Each point is reached from the start by the listed moves, each made 0, 1 or 2 times, or once backwards (-1), plus a little noise. Say if it took an odd or an even number of moves. Then give how often each move was made.

Moves:
(1): [ 41   0 -10]
(2): [ 2 39 11]
Start: [-5 19 -9]
Points:
[ -3 -20 -20] => odd (0, -1)
[ 80  54 -19] => odd (2, 1)
[36 56 -6] => even (1, 1)

Moves:
(1): [26 -5  0  4  5  2 -3 -4  1  5]
(2): [ 5 37 -4  4  2  2 -1  3  2  3]
(3): [ 4  6 40  5 -6 -4  7 -2 -2 -9]
(4): [-5 -5  0 31  3  7  7 -2 -3  0]
(5): [-3 -2 15 -4 43 -1  3  0 -3 -1]
(6): [ 0  2  4 -8 -2 34 -8 -6 -5 -1]
(7): [ 2  1 -3 -8 -1 13 32 -3 -7  3]
(8): [ 7  0  2  0 -1  5  0 28 -1 -4]
(9): [-3 -3  5  9  3 11  5  4 43 -5]
Start: [  4 -11   3  -8   0   5  -7 -16 -21   5]
Points:
[ 58  34 114 -46  75  71  68  30  -1 -16] => odd (1, 1, 2, -1, 2, 1, 2, 2, 1)
[ 70  70  67   3 -44   5  41  54  68 -14] => odd (1, 2, 2, -1, -1, -1, 1, 2, 2)
[-15  45  86 -24  26  19  74 -48 -41  -5] => even (-1, 1, 2, 0, 1, 0, 2, -1, 0)
[ 70  12 -32 -42  56 -38 -18  13 -54  29] => odd (2, 1, -1, -1, 1, -1, 0, 1, -1)
[ 18  60 -28 -29  49  40 -25   8 -66  20] => odd (0, 2, -1, 0, 1, 1, 0, 1, -1)
[ 23 -52 112  32  76  71  83 -42 -55  -8] => odd (1, -1, 2, 2, 2, 1, 2, 0, 0)

Moves:
(1): [ 40   0  -2  -3   4   7  -9   1  14  -1  -1  -7  -2   2 -12  -1   8   2
   5   3]
(2): [ 3 36 -3  0 -5  3  5  2  0 -5 -7  1 -4 -5  0 -5 -1  9  1  4]
(3): [ 5  5 35  6 -5  5  3 -2  3 -3  9 -1  3 -4 -4 -5  6  0  2  2]
(4): [  5   2  -5  33  -6  -8  -2  -3  -5  -5  -3  -2 -11  -1   1  -4  -3   0
   4  -4]
(5): [-3  3  3  4 30  0  0  4 -1  0  1 -4  4 -1  3  3 -5  3  1 -9]
(6): [-7 -5 -1  2  1 31 -8  1 -4  0  1  6 -2 -3 -4  0 -1 -2 -2  0]
(7): [ 3 -2 -5  0  3  5 34  6 -9 -9  2  8 -1  4 -2  4  5 -5 -2  2]
(8): [ 0  0 -1  2 -5 -2 -3 34  0  3 -2 -3  1 -4 -4 -1 -2  3 -3 -4]
(9): [-5  1  2 13 -7  7  4  2 34 -2 -7  3  4  1  3 -1  4  1  1  3]
(10): [ 0  4  0  6 -2 -5  7 -6  0 35  3 10  2 -3 -9  4 -3 12  8  0]
(11): [-4  8 -7  6  3  3 -7  3  9 -5 35  1 -2  7 -2 -1  8 -2 -6  2]
(12): [  3   0   2   3   2  -8 -10   2   3  -5   0  32   1  -3   4   2  -5  -2
   8   5]
(13): [ 3  3 -2  3 -4  4 -3  2 -4 -4  0 -5 27 -2 -3 -1  4  0  2 -2]
(14): [ 4 14  5  8  1  0 -8  6 -2  8 -6  4 -2 39  4  9 -1  4  1  5]
(15): [10 -3 -1  0 -1  4  3  4 -2  9  4 -2  5 -5 30  1 -1 -1  0  5]
(16): [ -2   2   1   3  -3   2  -2  -1   2   4   3  -7  -1  -8   1  42  -3 -12
  -3   0]
(17): [-2  3 -2  0  4  0 -3  1 -4  2 -4  3 -7 -1  0  3 29  8  0  1]
(18): [ 1 -4  1  1 -4  2 -4  0  1 -9  3  0  2  0 -1  4 -5 24 -1 -2]
Start: [-12   5  14  -3  -4  -7   8  21 -13   0   5  -5   2  -1   7   0 -11   4
   6   0]
Points:
[ 44  62  23   9 -40  48 -31   9  55  46  43  73  19  50  60 106 -40  14
  18  56] => odd (1, 1, 0, -1, -1, 1, 0, -1, 1, 1, 1, 2, 0, 2, 2, 2, -1, 1)
[ 57  30 -23 104  29  -8  36  59  36  -8 -24 -42  30  89  71 -10 -11  80
  18  -9] => odd (1, 0, -1, 2, 2, -1, 1, 0, 2, 0, 0, -1, 1, 2, 2, -1, 0, 2)
[  2  -2 -45  73 -47  32 -33 -31  67 -36   8 -35   1 -17 -36 -65  19  13
  13  -6] => even (1, 0, -1, 2, -1, 1, -1, -1, 2, 0, 1, -1, 1, -1, -1, -1, 0, 0)
[-39   1  59  35  -1  41  18  42  28 -36 -33  21  82 -16  59 -55 -32 -27
  20   3] => odd (-1, 0, 1, 0, 1, 1, 0, 0, 2, -1, -1, 1, 2, 0, 1, -1, -1, -1)
[ 13  -9 -21  65  37   5  40  95 -46  12  16 -25  64  59  75 121 -58 -10
   3 -17] => even (0, -1, -1, 1, 2, 0, 2, 1, 0, 0, 0, 0, 2, 2, 2, 2, -1, 1)
[-42  -9  29  42 -49 -16  44  75 -71  42  64 -31  13 -10 -21  35   2 -34
  -5 -13] => odd (-1, -1, 1, 1, -1, 0, 1, 2, -1, 1, 1, -1, 1, 0, 0, 1, 0, -1)

Moves:
(1): [ 26   0  -9  15   5  -3   4   1  -9  -2  -9  -7  -5  15   5  -2  -1   3
  -5  11 -11  -4 -12  -1]
(2): [ 1 16 -7 -1  3  5  2  3 -6 -2  4 -6 -2 -4  0  2 -2 -4  3  1  6  3  7  0]
(3): [ 11   7  16   5   3   1   1  -3   5   0  14  -5  -1   5 -10   2   1   3
  10  -6  -8  -1   0   5]
(4): [ -7   2   0  19   4   1   4  -5  -2   3   3  -4  -2   0   1   4  -1  -5
   2   7  -1   0   3 -13]
(5): [-1 -6  5 -2 19 11  3  8 -4 -5  2  5  0  0 13 -5 -8  3 12 -1 -5 -6 -2 -1]
(6): [-2 -1  2  6 -6 19  2 -3  3  3 -2  1  1  1  2  6  0  6  4  1  3  4 -3  5]
(7): [ 1 -2  3 -6  5  2 19 -8 -3  4  1 -5  7  0 -2  7 -5  3 -6 -1 -2 -4  4 -1]
(8): [  2  -3   0  10  -2   1   2  30   1  -7   6   1   0  -3   0   8  -4   0
  -5 -17  -3  11  -6  -3]
(9): [ -5   0 -11  -3   2   3   6   6  31   0  -3  -8   9  10  -6   0  -1 -10
   7  -8   1  -5  -5   6]
(10): [-5 12 -2 -2  4 -6 -5 12  4 31 -4 -1 -1  6 -1  0  0  9 -1 -6  4 -3 -3 -1]
(11): [  1  -7 -12  -2   1   6   1   0  -2   5  26   9  -5   9  -1  -1   1  -2
   1   7  11  -8  -2  -5]
(12): [  4   7   1   3  -3   3   3  -7   5  -3  -2  18   9   1   1  -5 -11   1
   5  -3   2   8  -1  -5]
(13): [ -5   5   2  -7   0  -5  -4   1  -7  -4  10  -7  32 -12  -3  -1  -1   9
   3  10  11   0  -6   0]
(14): [ -9   3   8   6  -4   0  -5   6 -12   1   1  -1   6  27  -4  -8 -11  -4
   1   0  -2   0   3   8]
(15): [ 3  3  2 -6 -1 -3  0  0  8  5  5 -9  1  5 21 -2  4  3 -2 -3  6 13  6 -7]
(16): [ -4   0   0 -12  12  -9  -6  -3  -3   0  -6   9  -4   8  -2  28   4   1
   0  11  -2   4   5  -3]
(17): [ 2  2 10  5 -1  4  5 -3 -5 -8  1 13 11 11 -1 -1 28 -2  6 -1  4 -8  3 -6]
(18): [-1  6 -5  7  2 -4  2  0  0 -6 -1 -3 -7  4 -5 -7  1 20  5 -2  5  1  7 -1]
(19): [  3  -3  -4  -1 -12  -4   9   7  -7   5  -7   1  -5   1   5   3   1  -2
  27   5  -2   3   4   2]
(20): [ -3   4   5  -6   2  -2   4  10   1  -2   2   5  -8   3   1  -2   3   1
 -10  17  -5   7   0   4]
(21): [  4  -3   8   2   1   0   2   3   2   0  -2  -4  -3  -3   0   3  -3   0
  -2   5  16 -10  -4   1]
(22): [ -7  -6  -1   1  12  -5   7  -8  -2   4  -6   3   1   2  -3  -2   7  -7
   4  -6  11  23 -13   2]
(23): [11 -7  2  6  3  7 -2  7  1 10  4 -1  9 -4 -5 -3  3  0 -6  1  1 13 23 -5]
(24): [ 0 -1 -4  9  3 -9 -1 -1 -3  3  4  3  4 -5  6  3  2  3 -6 -3 -2 -4  5 17]
Start: [ -1  -3  -2   4   2   0  10   5   4   2  12   7   7  18   0  -1  -1  -7
 -20   3  10   5  -3  -9]
Points:
[ 20  24  -7  78   6  -8  52  64   1  37   1 -16 -30  75  12  24  -5  44
 -61 -25  46  53  -2  38] => even (1, 1, 0, 0, -1, 2, 1, 2, 0, 1, 0, 0, -1, 1, 1, 0, 0, 2, 0, 1, 2, 1, 0, 2)
[  34   -1  -40   27   37  -29   15   83   -6   62   13   35 -112  121
   18   48  -30   25   43   53  -26    2  -55  -40] => even (2, -1, 1, 1, 1, 0, -1, 1, 0, 2, 2, 0, -1, 0, 0, 2, -1, 1, 2, 1, 0, 0, -1, -1)
[ 64   6  -3  75  38 119  75  48  61 -32  74  10 -15  66 -24 -10  27 -10
  74 -41  52 -66 -39 -20] => odd (1, 2, 2, 0, 2, 2, 0, 1, 2, 0, 2, 0, -1, -1, -1, -1, 2, 1, 0, -1, 2, 0, 0, -1)
[-45  14 -32   1 -33 -38  35  99  29  14   5  36  34 -25   1 -13 -66 -10
  16 -23  33  12 -40  13] => odd (-1, 0, -1, 0, 0, -1, 0, 2, 1, 1, 0, 2, 1, 0, -1, -1, -1, 0, 2, 1, 1, 0, -1, 1)
[-75  24 -20  -6  50  17  29  92  30 -27  55   2  78  14 -36  13  39 -11
  -3 -26 117 -37 -58  -3] => odd (-1, 2, -1, 0, 1, 0, 0, 2, 2, 1, 1, -1, 2, 0, -1, 0, 2, 1, -1, 0, 2, 1, -1, 0)
[-69  60 -22  14 -18   4  30  36 -42  29  38  19 -42  25  11 -36 -56   1
   2  47  45  28   3 -44] => odd (-1, 2, -1, 2, 0, 0, 0, 0, -1, 1, 1, 1, 0, 1, 0, -1, -1, 1, 1, 2, 0, 0, -1, -1)
[ 52  79 -20  50   1   3   3  51  47  51  42 -17 100  93   8  67  -9 -10
  32  18   6  88   1  -2] => odd (2, 2, 2, 1, -1, 2, -1, 1, 2, 1, 0, 2, 2, 1, 2, 2, 0, -1, 1, 0, -1, 0, 1, 1)
[-59  57   2   4  29 -33  87 -54  18  14 -35 -16 -35  27  26   3   3  -1
 -38  30  87  74  20 -30] => even (-1, 2, -1, 2, -1, 0, 2, -1, 0, 0, -1, 1, -1, 0, 2, 0, 0, 2, 0, 2, 2, 2, -1, 0)

Moves:
(1): [ 43 -10   7   6 -20  11   6  -5   1   3  11   0  10  -5  13 -14  -7  -3
 -14   9   4  -6  -3  -2   2 -20  -6]
(2): [ 10  16  17  13  10   3  -4   5   7  -1   3   5   0   6   5   7 -20  -3
 -16  15   8  -4  -6   4   6   6  -3]
(3): [  4 -16  18 -12   9  -1   6  -4  -5  -9  -4   3  -5  -5 -13  -7   1   3
  10   3  -1  15   6  -3  13   8   3]
(4): [-14 -18  12  26  13  14   6   3   5  -2 -16  -2   1 -11   6   6  -5  -5
   0   2 -13   7  -8  10   2 -17 -10]
(5): [  7   7 -11  -6  19   7   6  -2  12   9   2   4  -5  -3  10   9  -3  -5
  -4   1  10  -5  -3  -4   7   2   4]
(6): [  2  -3   9 -16   6  21 -10  29  -2  -4  -8   3   1  -3  10   3  -7   6
   8  -9   0  11   2  -1 -10   2   7]
(7): [ -7  17   1 -10   0  12  37  10 -15  -1   9  13   5   4   5  17  -4   1
  15  11  -7   8  11  -1  12 -14  -8]
(8): [  7  -4   8   4   2 -21   0  28   3   2  13  -9  -6   4  -6 -14  24  -4
  -6  -1  10  -3 -11  -5   5  -2   7]
(9): [ -4  -3   4 -16 -12  -3   6   1  29  -5  -3  -3   3  -5   0   9  -1  -1
  -3  -6 -10  -3   0   5  -3   5   6]
(10): [ -2   1   2  -8   1  -5   4   5   1  25   0 -14  -9  -8  -4   4  -3  -3
   9   6   1  -2   0   0  -1  -1  -6]
(11): [ -6  -1  -5  16   0   6   3  -4  10   5  24   0  -9  -2   9 -14  -6 -15
  13   1 -23  11  -7   5 -17   3  -3]
(12): [ 19   5   2  -8 -22 -10  -3  -5  -9   7  -4  29 -23  -7   9  16  -1 -14
  22 -18   6   4  -2  -2  -1   6  -5]
(13): [ -3  15 -10  -2   3  -4 -14   2   8  -1  19   6  30 -15  -6 -15  -2   0
 -10   2   6  30   1   9   8  -2   3]
(14): [ -8 -11   4   3   6  -2   3  11   6  12   4  15   1  22   0 -13  -7  -1
   5   4   7   0   4   4   7   1 -17]
(15): [-12 -21  10 -10   1 -14   4  11 -12  -2   5  -7   9   8  39  11  -7  -9
   8   3  -4  -9   1  -8   0  -6  -2]
(16): [ 1 -3  5  7 -1 -4 -3 -7 -3 -6 17 -8  4  8 -7 15 -3  6  6 -3  7  4  8 -3
 12  1  5]
(17): [-4  7 12 -5  2  3 -7 -1 12  1 -4  4  1  2  7 -4 20 -8  7 -4 -2 -6 -3 -9
 16 -5 17]
(18): [  1   7   3  17  -2  -6  -1  -5   9  -6  -8  -3   9   9  15  -1  10  25
  10  -1  -5  -4   0   1  -2  17 -10]
(19): [  9   6  -6   5  11  -3   6   0   1  -3 -16 -15   9   1   1 -10 -13 -17
  25   1  21  -9   0   2  -7  -6   3]
(20): [  5 -13  -4  -3  -7   3   5   8   4  -3   4   3 -12  -4  15  14  26  -4
  12  40  20  -6   6  25   0  -2   9]
(21): [-19   0   2   2  -6   6   0  -9   2 -10   1  -6  -5  -6  10  -6  13   7
   1 -13  25  -4  -4   1  -5  -6  -6]
(22): [-10   7 -23  -5   6  -8  -5  -2  -2 -17 -21 -13 -11  21   5  -5   6   0
   6  13   2  33  -3 -13   2  -6 -13]
(23): [  0   5   2  22  -4   0  -8   1  13  14 -12  -1   1 -15   9 -14  -3   8
  -8 -13   8   6  49   5   2  14  13]
(24): [  4   6  -1   0   8  -6  -7  -7 -20   7  -9  -7  -3   5   4   3  14  -8
  -2  -5 -10   4   3  30   3   1  -8]
Start: [  0 -10  17  -2  -2 -38  11  10  -3  10 -10  12   6  10   7 -13   2   8
 -11  12 -12   2  -3   7  22 -10   8]
Points:
[   6    6  -17   72   25  -62  -13  -39  -60  -82  -73 -100    9   49
   66  -53  114    0   65  -13   68   54  -19   23   48  -80  -12] => odd (1, -1, 0, 1, 0, 0, 0, 1, -1, -1, 0, 0, 0, -1, 0, 2, 1, 1, 2, 0, 2, 2, 0, 2)
[-35 -48  50 -56 -23 -58  95 102 -14   1  99   0 -17  64   3  34 113 -32
  -3 120 -54  27 -24 117  60 -61   0] => even (0, 0, 0, 0, -1, 0, 2, 2, 2, 0, 1, -1, 0, 1, 0, 1, 0, -1, -1, 2, 0, 0, -1, 2)
[ -88   47    3   21  -21  -80   35   76  -49 -107  117   -8   62   74
  113  -10   58   39   -3   67   16  111  -76  -61   46  -85  -37] => even (0, 1, -1, 0, -1, 0, 2, 2, -1, -1, 1, 0, 2, -1, 2, 1, 0, 1, -1, 0, 2, 2, -1, -1)
[  39   -1   79   72  -56 -101  -73   32   47   83  -15   91   16  -44
    2 -106   91   63   25  -33  117   32   91   66   76   69   19] => even (0, 0, 1, 0, -1, 0, -1, 1, -1, 1, -1, 2, 2, 2, -1, 0, 1, 2, 0, 1, 1, -1, 2, 0)
[-82  39  74 121  71 -26  33  74  22 112  27  29 -45  28  35 -32 -78 -85
  58 -17   6  29   1  14  38 -47 -47] => odd (-1, 2, -1, 2, 0, 0, 1, 1, -1, 2, 2, 1, 0, 2, 0, 1, 1, -1, 1, -1, 1, 0, 1, 0)

Moves:
(1): [  7  -1  -9   4  -6  -7   9   1  -3  -1   6   6 -11   4   2   7  25  -3
 -13 -10  -9   7 -14   0   0  -2]
(2): [ -5   3  -1   4  -9   8   3  -2   6  10  -2   9   1 -11   2   3   6  -1
  -1  -6   3  -8  -7  -3   3   7]
(3): [-13  -3  15   6  -1 -11  -3  -2   8  -5   5   7  -8   1  -1  12  -2  -4
  -3   0  10   0  -8   3  -6   4]
(4): [  3   2  13  10  -2  -4  11   7   8  -3 -10  10   0   4  -4  -5  -7   6
  12  -5  13  10   8   0   4  -2]
(5): [ -2   0  -8   6   9   4  -9   0   2   3  -1  -4   4   5   1  -5  10  -2
  -4 -19  16  -5  -5  -8  -1   3]
(6): [ -2  -4  -1   4  -3   4  -2  -2   7   1   6  -6  10  -4   3  13  -6  -2
  -2 -17  -1  -3  10  -3  -7   1]
(7): [ -1  -5   7  -2   1   1   8   1   8  -2  13   8  -8  -5   0   8 -23 -12
   5  -4   7  -8  -3  -5 -12   2]
(8): [ -5  10  12  -6  -6  -2  -6   5  -3   3  -3  11  -8  -6   6 -19  -4  -3
 -20  -4  -5  12   1  -4  -6  -9]
(9): [ 17  -7  -1  -3 -10   1  -6  -2   8   8  -1   7   5   4  10  -4   1   2
   1  13  12  11   2   6 -12  -1]
(10): [  4  -1  12 -10   3  -3  -1  11  -5  15 -17  -1   1   3  -7  -2  -4  11
   2   3  -6   7 -13  10   1 -11]
(11): [-6 -1 10 -8  9 -3 -1  6 -6  9  2 -1 -3  2  6 -6  6  1 -6 10 12  0 19 -1
 -2 -6]
(12): [  7   4 -10  -4   2   6   0   1   2  -3  -5  -1   2  -1  -6   5   0  12
   7  -3  -3   7  -2  -8   9   4]
(13): [  1  10  -1   1  13   8   4   3  21  -1 -15  -4  12  -3   1   9  -1  -4
  10  11  -2 -12   0   2   7   3]
(14): [-18  -8  -3  -9   5 -17  -5 -15   1  -9  -6   0   0  13   9  -9  10  -9
   9   3  -3   3  11  -4 -19   6]
(15): [  2  -5   9  -7  -7  -6  -1   7  -3  -9  -3  -1  14  -4   5   6   1  -4
  -1   9   2  -3   3   8 -16   6]
(16): [ 11  -7  -9   3   3   2  -7   5  -3   5   1  -8  -8   6   7   6 -13   4
   9   1   4  -1   4   9  10  23]
(17): [-10  -8   1  -4   8  17  -9   8   8  -3   9  -5   2   2   1  -8  11  -4
  -6  -2  11   8   9   1 -13   8]
(18): [  6   3  -6   6 -18 -14   5   5   4  -9   6 -14 -12  -1  -3 -15 -12  17
  -4 -17  18   1   5  11 -16   8]
(19): [  5   4   3  -5   7   7 -24  -7   9   9  -1  -6  -3   1 -15 -15   7   1
   1  -8 -15  -3   0  -3   6  10]
(20): [  4   4   4  -2   1   4   1   3   2   0   3   2  -3   3   2   7  -3 -11
  18  -9   6   6  -3  -2   6  -2]
(21): [ -7  -9 -18 -14 -19 -17  -5   1   5  -7 -12   8   2  10   5   1 -18   3
  13 -10   4 -11  -4  -5  11 -16]
(22): [-10   6   8  -6   8  -4   9   2   5 -12   0   7  20  -3   7  -7  -4   2
  13   1 -18   1  -5   7  -9  -4]
(23): [  3  -5  -7 -10   1 -16  -2  -4  -3  12 -14   5  10 -11  -2  -3  -2  -6
   5   3   4   5  12   2   9   6]
(24): [ -4   2 -11   0   3  -1  -7  -4  -1 -10  -2   6  -3  -3   1   1  -3   2
  -1   2  -1  -9   5   1  -3 -14]
Start: [  6   6  -5  -4   5   8  -1  13  13   6  -3   2   4   6  10  14  13 -18
  -7  -1  -4  -1   4  16  -2   4]
Points:
[-61 -10 -22 -53  30 -85 -44  -5  68 -81 -43  27  59  15  25  31 -17 -39
  35 -45 -57 -23  -5  15 -69  47] => odd (1, -1, 2, 0, 1, 1, 1, 1, -1, 0, -1, 2, 1, 2, 2, 1, 0, 0, 1, -1, 1, 2, 1, 1)
[ -20   -2 -104  -40  -20  -78   -6    8   25  -60  -21   15   11   33
   77    5  -21  -43   28  -46   22  -22   19   14  -18  -14] => odd (1, -1, 0, -1, 1, 0, 0, 1, 0, -1, 0, 0, 1, 1, 0, 1, 0, 1, -1, 1, 2, 1, 1, 1)
[-47  35  50 -17  31 -63   5  25  39  20 -75  27 -30  53  13 -50  72   3
  -2 -34  46  55  29  17 -34 -64] => odd (1, 0, 1, 2, 1, 0, -1, 1, 0, 2, 2, 0, 1, 2, -1, -1, 0, 1, 0, 1, 0, 0, 0, 1)
[ 71  15 -83 -50 -60 -18   0  36  92   9 -24  -3  41 -26  12   5  21   1
  32 -24   9 -60 -21  34   8  61] => odd (2, 2, -1, -1, 0, -1, 1, -1, 1, -1, 1, 1, 2, -1, 2, 0, 0, 2, 2, 0, 2, 1, 1, -1)
[-12 -28  38 -54  40 -46 -53 -27   6  41 -48  34  63 -33 -17  35  21 -32
  16  25 -68 -24   7  46 -49  18] => even (0, 1, 1, 0, 0, 1, 1, -1, 0, 2, 0, 0, -1, 1, 2, 0, -1, -1, 2, -1, -1, 1, 2, 2)
[ 17  71 -28 -28 -56 -61  28  64  62 -70 -78  29  23 -11  -7  35 -46  19
  48 -76   3 -30 -92  29  21 -56] => odd (1, 0, 1, 0, 1, -1, 0, 1, -1, 1, -1, 2, 2, -1, 2, -1, -1, 2, 0, 2, 2, 1, 0, 1)
[  7  91 -14  40   5  28 -44 -16  95 -11 -20 -15 -35 -18 -20 -56  48  20
 -47 -65  -4 -26 -41 -13 -27  92] => odd (0, 2, 1, 0, 2, -1, 0, 2, 0, -1, -1, 2, 2, 1, 0, 0, -1, 2, 2, -1, -1, 0, -1, 0)
[-17 -26  11   8  78   5  13  24  57  38 -18  34 -17  54  58  64 121 -56
  63  24  86  83  60  24   7  78] => odd (2, 1, 2, 2, 0, 0, -1, -1, 1, 0, 2, 1, 1, 2, -1, 2, 2, -1, -1, 2, -1, 0, 1, 0)
[ 56  81  56 -28  60 -10 -17  49  28  69 -48  -8  18 -21 -12 -83   5  21
  11 -13 -34  68  51  37  62  33] => odd (0, -1, 0, 1, 0, 0, -1, 2, 0, 0, 2, 1, 1, -1, -1, 1, -1, 1, 2, 1, -1, 2, 2, -1)
